Every row gives one point. The window is the flat piece filled in between its corners: a triangle in 3 columns, a solid with four corners in 4, and so on. A path goes straight from each point to the next, and from the last back to the first. List the points from which the path goes on through the window.

Window, 3 rows:
[[-26 -24 -12]
 [-18  14   3]
 [119 -20  -6]]
Path:
(1): [117 -39  53]
(2): [50  8 28]
(3): [  9  -7 -72]
(4): [  2  14 -34]
(5): [-17  -8  36]
(6): [ 15 -36   9]
(7): [  5 -10 -24]
(8): [-66   4 -31]
(9): [-66 -12  32]
(10): [101 -16  50]
(11): [ 90 -15 -28]
(12): [ 42 -12 -63]
Through the window after points: 4, 6, 10

Window (4 x 4):
[[-16  42 -60  44]
 [ 39   9 -54  28]
 [-43 -22  66  16]
 [-14 -36  44 -71]]
Path:
(1): [-14 -51   7 -63]
(2): [ 23  -1 -84  45]
(3): [ 37  52 -29  43]
(4): [ 4 48  8 14]
(5): [-36 -20 -72  14]
(6): [-52 -32  29 -11]
(7): [ 34   2 103 -75]
(8): [ -5  20 112 -63]
(9): [-62 -48  -7   9]
(10): [-25 -18  -9 -28]
(11): [ 45  15  78 -34]
(12): [ 27  41  34 -47]
Through the window after points: 4, 10

Window (6 x 6):
[[  2  31  69  78 -11  21]
 [-41 -18 -24 -42  30  53]
 [-80   9 -88 -12  -1  20]
 [-71 -42   0  -8  82   3]
 [  6  13   9 -69  77 -99]
 [ 35 -23  25 116 -25  50]]
Path:
(1): [ -8  44   0 -12  64 -35]
(2): [-39  44 -23  30  63  10]
(3): [-59 -17   2 -39   0   6]
(4): [-56 -81 -10  -6 -31  61]
(5): [-17  30 -19 -16  66  23]
(6): [ 57  52 -15  22  87   8]
(7): [-32 -16  10  -2  -9  -1]
(8): [-99 -45  -8 -29 -18   3]
(9): [ -7   2 -28  53  97  57]
(10): [ -6  11 -73 -23  78  12]
(11): [-101  -23  -38   -9  -40    1]
(12): [  6 -17  47 -15  21 -56]
Through the window after points: 4, 12

Window, 9 rows:
[[ 65  -6 -50  16  -8 -50  35 -52  65]
 [-66  41 -86 -20  57  86 -55 -53 -49]
 [  4 -53 -27 -12 -13   2  29  38 -46]
 [-55  47  72 -62  80 -19   2 -16 -54]
 [ -8 -15  46 -43 -67  21 -12   3 -37]
 [-27  -4 -61 -27 -11  -2  61 -43  37]
 [-25  -8  64   2   1  26  -4 -15  27]
 [-59 -36  80 -47   2 -70  -5 -24   9]
 [  6  45 -73  15 -37  60 -49  40  27]]
Path:
(1): [-81  13   0  -4 -51 -81 -13 -18 -42]
(2): [  0 -48  59 -71  76  46   9 -34  59]
(3): [  8   2  -9 -60  13  48  -6  -9  29]
(4): [-19   8   5  48 -37 -31  11  -9 -39]
(5): [-32  43 -23  35  -7 -31   2 -31 -35]
(6): [ -30    2    4 -121   81   45  -21  -16  -18]
(7): [ 16 -37   1 -79 -13  27  27  -3  36]
(8): [-29  -5   4  34 -22  -2 -17  -1 -24]
(9): [-19  26  -9  38  -4 -14  44 -12 -29]
(10): [-20 -55 -20 -70  26  -5 -15  -4  13]
(11): [-28 -36  78 -95  15  11 -34 -41  28]
(12): [-61 -15  32   7  -9 -91  22  -2 -14]
(13): [-14  21  14  25  -7 -19   4 -51 -40]
(14): [-31  -2  26 -62  17  24 -25   8  84]
(15): [  8 -74  20 -64  29  36 -35  22   5]
(16): [-53  58  32  25   0  16   9 -44   5]
Through the window after points: 1, 11, 15

Window, 11 rows:
[[ -24   18   27   47   81   -1   -7   15   57  -25   54]
 [ -28  -20  -37  -12  -54   24 -116   84  -47   18  -21]
 [ -30  -28  -23   73   72   20  -17   30  -55  -17   74]
 [  -7   24  -59   41  -20   34   15  -19   22   41   73]
 [  13   52   -1   71  -18   57  -37  -34  -65   10   41]
 [  -3   57    7   99   44   51   -7   45  -22   38  -36]
 [ -15  -88   70   13   31   31  -29   70   39  -11  -37]
 [  12  -16    5   10  -71  -81   -5   35    4  -18  -45]
 [  93   26  -33    4  -23  -37   18  -12   -4   31  -51]
 [  44   21  -20   50  -61   -4  -11   62   80  -31   21]
 [  20    8  -22   63   10    4  -27  -30  -14   -5  -72]]
Path:
(1): [ 12  -7 -21  61  33   5 -51  19  -7  24  30]
(2): [-20  14  14  35  -8  67  36  35  -6 -40 -12]
(3): [-36   7  -6 -45   8  24  16  69   6 -21 -27]
(4): [ 53   6 -11 121 -22 -29 -42   6  33  13  14]
(5): [ 24  -8  -8  60  -4  25 -32  14 -18  37  16]
(6): [-14  36 -25  23  25  25 -13  31  13 -17   3]
(7): [  6   1 -11  -8  -2  53 -28  42  -8 -17 -16]
(8): [-34 -66  57  97  23 -83 -50  37  47  24  -2]
(9): [ 16 -36  12  48  -9  14 -44 -12  35  64  -3]
(10): [ -9  13 -23  40  26  17   5  31 -26 -54 -21]
(11): [-19  17 -27 -10 -50  22  65   9  -1 -48 -22]
(12): [ 34   3   3  40 -17  -5 -53  34  16  20 -11]
(13): [  7 -13  -4  43   9   5 -46  43  17  19   9]
(14): [-11  -4  12  25   4  21  -3  37 -17 -17   6]
(15): [ 23  66  -2  21   7  12  17  69 -22 -95 -23]
(16): [ 25 -16  -7  28  -8 -26 -13  -8  23  42  -4]
Through the window after points: 7, 9, 15

Window:
[[   7  -29  -30    1  -80    8   55    6   12   28   54  -58]
 [  71   68   35  -20   11  -15   15   47  -13 -111    6  -15]
 [  11  -32  -38   13  -30   53   29  -37   75   55   36   52]
 [ -19   40   63   43   35   43  -65   19  -51  -13   -9   -1]
 [ -77  -59   54   42   -3  -26   12   33   46   42   26    4]
 [ -16   28   60   30   58   -6   45    1  -50  -24   43  -11]
 [ -26  -86   54 -121    6  -23   89   48  -34  -14   22  -86]
 [ -60  -35   52   86   -5   37    0  -69   62    7  -21  -10]
 [-100   30   24   23  -13   29   36   -9   53   47  -10   14]
 [ -44   45   21   10   57   19  -30   24  -28 -112   42  -11]
 [  57   56  -46  -12   31  -46   -6   19  -82 -101  -18   -2]
 [ -43   28   83   -5  -14  -18  -21   -6  -87  -59   30   35]]
Path:
(1): [ -5  15  36 -23  23 -33   3   8   0   3  44   9]
(2): [-19  12  25  44 -23  54   7   0 -17 -48 -12  10]
(3): [-32  37 -41  30  -6  88 101  48   7  23 -85  25]
(4): [-29 -37  51  -6  14 -26 -13 -14  26 -17  65 -34]
(5): [ -6  27  20 -18  51 -64 -36   9  -2 -23  35 -15]
(6): [ -5   7   9 -11  -4  29  38  32 -44 -46  12  -8]
(7): [-31  -2  48  55  15  37   0  20 -29   1   2  27]
(8): [-13  58  56 -32  34 -15 -95  11 -20 -35   9 -75]
Through the window after points: 1, 7

Window, 14 rows:
[[  25   21   14   40   47   -5    6    6   24  -28  -39  -39    1  -34]
 [ -65    5   -2   17   16   12   40  -44  -15   35  -34   60   13   38]
 [ -25    4  -63   30  -17   -6   17  -49   -4   26   20   23   19   -8]
 [  37  -84    9  -83  -23   19  -28  -30   -2  -22   37  -27  -67  -12]
 [   7   30  -11   11   31   34  -92   -3   59  -26  -28  -22   12   10]
 [ -26   38   46   33   23   29  -37    5   33  -49   28  -19   -1  -51]
 [  12   13   -6   10   17    9   63  -61   28   31   33   48   34   67]
 [ -15   13   27   47   -6   11  -34   57   50    9   -4  -43    3   -4]
 [ -15   -6    9   25   -2  -87   49  -25   13  -14    8   93   34   19]
 [ -35   24  -10    8   47  -57   20  -47  -20   35   31   20   23   59]
 [ -28   51  -11  -33  -22  -27   39  -48   22    1   -8    4   24   40]
 [  64   -2   12  -63  -16   24  -58  -15   25   12   25  -12 -121  -34]
 [  -8   32  -34    9   -3   -1   41  -10  -48   -9   14   53   21   65]
 [   7   30   23    3   -7  -33   22  -45  -32   40   -1   51   82   23]]
Path:
(1): [ -5  13 -28 -29  29  -5  -7 -14  25   6  21  13   7  14]
(2): [-25  37  53  81 -24  11  21 -56 -34   3  -4 -20   1  17]
(3): [ -7  20  -8  23 -14 -10  22 -62   4  -7  -7  10   5  33]
(4): [-12   6 -20 -26  21   2   0  15  25  35  44  37  13 -23]
(5): [-31  -6 -16 -28  46  22  -7  32  60 -18   0 -12  20 -43]
(6): [ 34  31  25  35   4 -11  -1 -33  -5  -9  -9  -9 -24   6]
(7): [  7  53  57  65 -17  14 -42 -36 -59 -36  -9  48  -7  54]
(8): [  1 -18 -25 -25  21 -10  12  -2  43  28  16 -11  -7 -13]
Through the window after points: 3, 5

Window, 14 rows:
[[  67  -83  -17   10  -26  -24   32    1  -60   52  -72   26  -13  -39]
 [ -13   -4   15  -16    5   46  -72  -71  -62    8  -66   90    0   -2]
 [  79   -7   44   12   19  -18  -93  -76  -13   20  -76   92   16  -58]
 [   0   84   44   41  -42   -4  -13  -47   39  -39  -33    0   21   36]
 [  -2   26  -12   22   65    5    8  -58   38   -6  -48   60   82   11]
 [  -5  -62   22  -34   -9  -84   38   -2  -39  -55  -98    8   -6  -70]
 [  57  -44   79   39   52   -5  -35  -25  -74  -14  -29   61    6  -14]
 [  28   17   30   -4   16   33   24  -26  106  -44   -5   61  -18   27]
 [   3   21  -29  -79   -8   18   45   47   26   -3   -1 -121   -1  -61]
 [  10   21   48   23   37  -54  -80  -23   38   24   -6  114    0   63]
 [  70  -53  -50   34    5  -30  -57  -18  -72  -25   -1   79  -21  -55]
 [  22  100  -20  -62   30   -8   74   10   44  -56  -81  -91  -36   31]
 [ -35   62  -43    3   33   38   78   42   30   16  -54  -62  -49  -96]
 [  11   24   42   12   36  -49    2 -118   65  -15   21   15  -36   56]]
Path:
(1): [ 33 -21  43   3  30  26 -62 -35  30 -30 -73  15 -39 -16]
(2): [ 28  20   0  13   5 -36  35 -18 -47  27 -27  52  31 -47]
(3): [ 32  40  27  -4  19  -2   2 -37  15  16 -36  66 -12 -34]
(4): [ 31 -48   2  22  15  -2 -49 -20  27 -35 -59  -6   5  -6]
(5): [-32   2 -34  37  14 -49 -38  -7  16 -30 -65 -29 -19  -5]
(6): [ 68  34  44 -58  13  34  38 -44  26  12 -29  67   5 -22]
(7): [  9  65  28 -16  45 -47  13 -81  19  15  -8  79 -10  65]
(8): [ 24 -52  32  43   3 -12 -45 -47  62 -39  -9 -36 -26 -29]
Through the window after points: 1, 3, 7
